Every row gives one point. Each copy is the shape, with its points in the same order, turned, moved and blurred by noise. Some copies are also mirrored. Which?

Shape (6 x 2)
[[ 14  59]
 [-28  -5]
 [-20 -25]
 [-18 -40]
 [ 27  25]
 [ -6 -55]]
Copy 1 (6 x 2)
[[-56 -41]
 [ 17  -7]
 [ 21  13]
 [ 25  27]
 [-44  -2]
 [ 24  49]]
Copy 1 is: only turned
Copy 2 (6 x 2)
[[ 52  48]
 [-16   0]
 [-18 -16]
 [-22 -32]
 [ 41  12]
 [-11 -56]]
Copy 2 is: only turned
Copy 3 (6 x 2)
[[-35  33]
 [ 39  10]
 [ 37  -8]
 [ 48 -20]
 [-32  -4]
 [ 35 -45]]
Copy 3 is: mirrored
Copy 4 (6 x 2)
[[-67 -21]
 [ 16 -24]
 [ 30  -6]
 [ 40   6]
 [-46  10]
 [ 45  24]]
Copy 4 is: only turned

Shape (7 x 3)
[[ 49 -51  67]
 [  0 -10  35]
 [ -8  -2 -39]
 [-14  23  14]
 [ 25  -4   7]
 [ 31  33 -22]
 [ 40 -34  16]]
Copy 1 (7 x 3)
[[ -1 -71  83]
 [ 22 -40  19]
 [-20  15 -19]
 [ 31  -6  -9]
 [ -3 -10  34]
 [  4  43  20]
 [-28 -25  44]]
Copy 1 is: mirrored
Copy 2 (7 x 3)
[[-93 -20  38]
 [-16   4  37]
 [ 24   6 -21]
 [ 16  33  35]
 [-27  13   2]
 [-10  51 -20]
 [-48  -7   2]]
Copy 2 is: mirrored

Shape (10 x 4)
[[ 45 -24 -29 -13]
 [  3  15  34  -3]
 [-66 -23  44   1]
 [ 34  11  17  -7]
 [-25  13 -18 -11]
 [-11  56  30  -3]
 [ 32 -41  -2 -21]
 [ 17  64   0 -10]
 [ 37   6  24  69]
 [ 44  44  25 -40]]
Copy 1 (10 x 4)
[[-35  29  -5  27]
 [ -6 -42  -4  -2]
 [ 51 -33 -39 -51]
 [-27 -28   1  15]
 [ 36  -4 -13  22]
 [ 23 -70  12  20]
 [-39  14 -25  -2]
 [  4 -56  18  54]
 [-26 -19  64 -30]
 [-39 -61  -9  49]]
Copy 1 is: only turned
Copy 2 (10 x 4)
[[ -2 -37 -41  23]
 [ 41  25   0   7]
 [ 56  36   0 -67]
 [ 24   9 -15  26]
 [ -2   5  19 -27]
 [ 29  40  35  17]
 [ 25 -31 -40   1]
 [ -1  16  35  44]
 [ 11  69 -58  33]
 [ 39  -6  22  51]]
Copy 2 is: mirrored
Copy 3 (10 x 4)
[[ 43 -36   1  32]
 [-15  15 -31  -1]
 [-16  48  13 -49]
 [  1  -6 -36  22]
 [-18 -28  17 -17]
 [-54  -7 -34  -8]
 [ 53  -6  -7   9]
 [-44 -40 -32  14]
 [-20  40  -6  70]
 [-10 -36 -72   9]]
Copy 3 is: only turned
Copy 4 (10 x 4)
[[  0 -14 -43 -34]
 [-10  -9  -3  45]
 [-77   5  34  43]
 [  7 -12 -32  24]
 [-11 -14  29  -4]
 [ 15  -9  24  57]
 [-32 -22 -44 -15]
 [ 45 -19  11  31]
 [  9  64 -33  28]
 [ 33 -48 -26  41]]
Copy 4 is: only turned
